Each row of a before or after table is a point. The points were changed in one or more steps. Then noise was added and the rows were shuffled. The steps act on columns, c1 being the first. What was done? A step turns or swaps two columns, mirrors them in a line or flattens them onto one, adds a multiple of one to another, or multiplies or shifts one. Angles are multiples of 10 degrees, from the lower column toward the higher: turns from -170 to 170, lines from 10 to 170 but not 90. Use the fewest steps. Two steps may share a column if one is a turn and the other turns, adds or multiplies; they go together, in the order done. Otherwise the lowest column goes first.
In the rows, 128 means zero.

Before (10 x 3)
[[176 180 181]
 [176 143 174]
 [134 103  65]
 [186 138 120]
 [190 119 130]
 [ 66  78 104]
 [134 111  59]
 [126 109  80]
 [127 110  58]
 [138 189 192]]
After (10 x 3)
[[189 142 124]
 [129 119 108]
 [175 181 149]
 [192 116 130]
 [ 63  74 118]
 [145 191 155]
 [135 103 101]
 [122 114 102]
 [132 116 102]
 [176 139 143]]
Steps: multiply c3 by 0.4

Before (12 x 6)
[[116  69 145 132  91  98]
 [ 59  69 141 149 104 118]
 [ 44 169  78 154 147 154]
 [123  92 154  92 154 132]
 [ 57 135  97 160 132 203]
 [101  82 123 158 143 121]
 [167 137 146 193  88 149]
 [132 129 131 195  93 129]
 [162 150 110 209 161 118]
 [103 119  87 151 131 152]
 [178 126  78 176 122 138]
 [136  51  93 133  80 140]]
After (12 x 6)
[[166 125 145  63  66 150]
 [101 178 126 104 154 120]
 [135 204  93 134  53 139]
 [ 41  95  81  95 159 156]
 [177 140  80  81 119 137]
 [165 118 110  43 184 116]
 [ 56 191 142 114  90 117]
 [127 139 133  62  72 129]
 [ 59 127  97  93 131 203]
 [123 157 156 170 168 134]
 [116 186 148 134  71 101]
 [102 139  90 107 128 152]]
Steps: turn c2 and c4 by -170 degrees; multiply c5 by 1.6

Before (13 x 9)
[[ 88 130 103 111  72 145  69 145  73]
 [148 187  78 114 163 112 177 167  95]
 [184 150  88 130 167  85 119 130 118]
 [173 202  89 128 148 118 157 164 170]
 [164 149 128  86  81 139 114 114 110]
 [ 63 126 172 100 124 195  81  99  43]
 [122 124 143  71 114 102 109 152 134]
 [ 87 138 160 183 118 149 123 127  81]
 [ 62 223 109 176 162  96 158  72  89]
 [ 85  86 131 102  74 178 121  94  81]
 [ 64 154 157 119 102 184  72 114  74]
 [173 199  73 142 169 114 139 120 139]
 [138 139  70 106 155 132 123 141 163]]
After (13 x 9)
[[ 88  81 181 127  83 127 118 124 116]
 [108 111  62  58  30 170 158 179  92]
 [103 158  86 150 160 164  68 113  73]
 [ 76 115 147 158  63 145 176  84  98]
 [130 181  85 140 196 126 123 178  81]
 [155 191  64 130 122 142  73 147  74]
 [ 72 128 140 155 101 111 122 120 165]
 [ 74 120 170 112  47 149 139 132 138]
 [ 86 129 172 145  59 161 159  84 171]
 [130 155 164 161 143 171 113 160 109]
 [171 191  59 143 130 107  79 170  41]
 [143 104 121 195 141 145 108 118 134]
 [159 152  86  76 124 132 123 109  81]]
Steps: swap c1 and c3; turn c2 and c5 by -130 degrees; turn c2 and c6 by -110 degrees; multiply c8 by 1.3; turn c4 and c8 by -160 degrees

Before (9 x 12)
[[ 81 124 179 134 134 171 162 129 151 134 144 134]
 [128 129 123 101 146 119 112 152 103 118 119 102]
 [141 123 163 133  86 168 153 120 148 148 156 129]
 [142  91 100 139  87 123 118 123 157 173 138  88]
 [ 80 109 131 162  91 124 113 133 102 118 134 131]
 [158 130 119 113 103 125 170 129 101 140  84 115]
 [144  93 158 155 121 128 118 116 134 147 131 129]
 [159 162 115 151 119 109 124 152 117 174 127 120]
 [ 88 112 107 117 142 160 155 129 106 109 119 151]]
After (9 x 12)
[[166 115 144 132 127 159 133 145 106 159  68 195]
 [103 146 131 108 109 127  93 134 101 159  32  89]
 [ 84 124 153 138 139 109  87 122 117 100  76 105]
 [139 166 100 140 141 127 116 112 131 110  83 134]
 [179 109 132 132 131 123 145 121 104 120  83 138]
 [142 165 144 116 114 129  91 150 156  97  88   8]
 [120 143  96 112 116 169  99 105 147 142 106 131]
 [167  97  95 133 138 171 103  88 151 158  95 144]
 [130 127 151 120 118 118 145 117 100 123  68  48]]
Steps: turn c1 and c2 by 140 degrees; turn c3 and c8 by -130 degrees; flatten c4 and c5 onto the line at 40 degrees; turn c7 and c10 by 120 degrees; shift c11 by -50; multiply c12 by 3

Before (13 x 18)
[[121 135 108 165 128 128 123 114 135 141 114 142 124 160 111 134 162 124]
 [134 132 136 121  96 144 167 102 139 137 128 135  98 124  91 103 100 120]
 [174 137 157 118 106 151 157 124 115 131 132 118 151  90 140 120  96 103]
 [137 124 128 141 164 115 115 120 152 117 144 144 117 165 128 124 147 146]
 [136 141 139 122  95 157 134  94 117 136 147 102 146 117 112 112 109 145]
 [106 134 117 149 112 129 122 121 145 134 175 165 115 133 103 142 163 134]
 [135  89 112 145 120 150 114 104 159 138 156 141 136 130 122 120 156 119]
 [124 111 122 131 150 129  89 138 133 150 125 161 123 142 105 129 138 136]
 [146 125 126 121  89 144 145 109 158 135 135 116 126 120  97 159 126 143]
 [161 101 134 104  97  95 155 179 102  94  89 151 152 149 116  62 115 137]
 [146 147 149  82 112 151 178 110 130 135 117 128 171 128 108 107 104 117]
 [156 100 164  96  88 101 151 135  93 109  96 153 158 183 126 100  91 117]
 [141  96  80 151 150 136 124 126 116 120 157 155 137 131 117 138 131 133]]
After (13 x 18)
[[162 101 144 109  39 145 157 158 103 175 109 152 153 150 132  62 170 137]
 [137 123 137 142 239 133 117 115 151 131 145 143 119 165 134 123 124 146]
 [142  95 147 155 192  83 126 123 116 122 148 155 139 131 151 136 126 131]
 [154 104 127  98  12 168 151 145  90 162 110 156 154 181 119 102 128 118]
 [133 134 114 123  32 129 166 125 138 121 107 133  99 125 156 105  97 120]
 [137 139 100 121  31 125 134 113 117 113 135 107 145 121 148 115  95 142]
 [125 132 138 161 130 110 124 108 133 124 105 139 123 163 131 135 124 127]
 [145 120 121 122  13 120 150 120 159 118 111 114 128 123 155 155 111 142]
 [102 134 132 146  80 116 121 116 143  96 147 162 115 135 168 144 131 130]
 [171 136 102 117  64 146 156 136 115 124 136 119 150  91 117 120 120 105]
 [123 114 130 129 193 123  88 127 132 111 104 163 126 138 142 130 141 135]
 [150 149 104  83  79 140 178 124 134 131 104 130 170 131 139 106 110 115]
 [136  88 121 148 107 107 112 107 156 106 140 140 132 133 145 121 111 118]]
Steps: multiply c6 by 0.7; turn c3 and c6 by 120 degrees; multiply c5 by 3; multiply c17 by 0.4; turn c8 and c17 by 60 degrees; turn c10 and c11 by 150 degrees; turn c11 and c15 by -150 degrees

Before (11 x 24)
[[157  76 184 208 162  75 149 151 127 121 154 175 168 161 104 160 111  88
  104 140 158 140 143  94]
 [178  80 187 131 122 169 172 132  86 172 125  91  80 198 173  38 184 125
  182 187  94 172 102 158]
 [111 135 113  68 135 143 183 149 178  92 175 148 157 125 164 116 130 141
   99 115 134 107 192 104]
 [136  48 136  97 109 145 193  91  67 118  82  93  95 144 163 105 172 176
  148 151  78 174 130 154]
 [189 110 114  91 137 189 162  62  67 125 103 126 125 149 194  89 153 158
  118 195 126 151 125 131]
 [134 143 191 148 130 110 120 156 120  48 189 152 162  90  87 151 144  58
   63  97 162  91 197 100]
 [103  75 225 151 168 133  94  98 101 118 117 171 132 154 154 155 112  77
  151 143 127 129 171  75]
 [149 121 155 117 111  63  68 171 137 127 144 148 178 138 125 164 128  71
   58  72 168  99 217  78]
 [157 124 150 162  49 153 138 161 165  79 181 151 181 105 154 113 109 145
   62 104 107  93 209  95]
 [137 140 144  81  96 180 198  79 109 164 128  58 124 118 151 134 110 157
  124 163 119 144 152 109]
 [149  89 113 130 102 199 205  99  69 163 103 119  46 153 172  79 184 157
  157 150 127 161 115  80]]
After (11 x 24)
[[221 123 105 121  92  58 185 173 138 123  76 143 144 137 155 164 129 148
   60 129 126  98 124  56]
 [112  82  76 130 132 170  85 135  85  74 175  92 125 198 206  35 185 101
  186 135 137 178  77 135]
 [197 141  53 151 125 110 136 155 126 198  94 153 190  92 114 152 141 128
   61 130 133  89 133  54]
 [211 121  98 160  40 153 116 162 163 172  79 151 183 102 186 115 111 141
   64 105 104  92 117 144]
 [168  77  30 155 151 133 164  95 106 121 121 174 114 154 186 150 116 173
  151 129 137 132 160  54]
 [119  86 148 131  87 201  49  98  70  96 215 121 106 156 205  78 185 174
  159 136 137 163 105 144]
 [127  45 118  97 121 144  64  91  65 134 162  92  81 141 196 107 177 112
  150 113 108 176 116 181]
 [190 138 135  68 120 144  77 152 174 168 100 150 177 127 194 109 132 157
   99 127 124 107 157 131]
 [135 109 140  88 135 187  97  61  67 134 130 124 104 152 223  90 157 137
  118 154 162 148  67 159]
 [155 142 119  79  97 177  59  82 108  92 130  54 123 118 180 136 109 144
  121 142 137 144 125 155]
 [146  74  72 208 149  74 109 155 122 126  87 174 156 164 133 158 110 158
  104 148 154 138 102  69]]
Steps: turn c1 and c23 by -80 degrees; turn c3 and c10 by -170 degrees; turn c5 and c24 by -20 degrees; turn c18 and c24 by 70 degrees; multiply c7 by -1; turn c11 and c13 by 90 degrees; shift c15 by 30; flatten c20 and c21 onto the line at 50 degrees
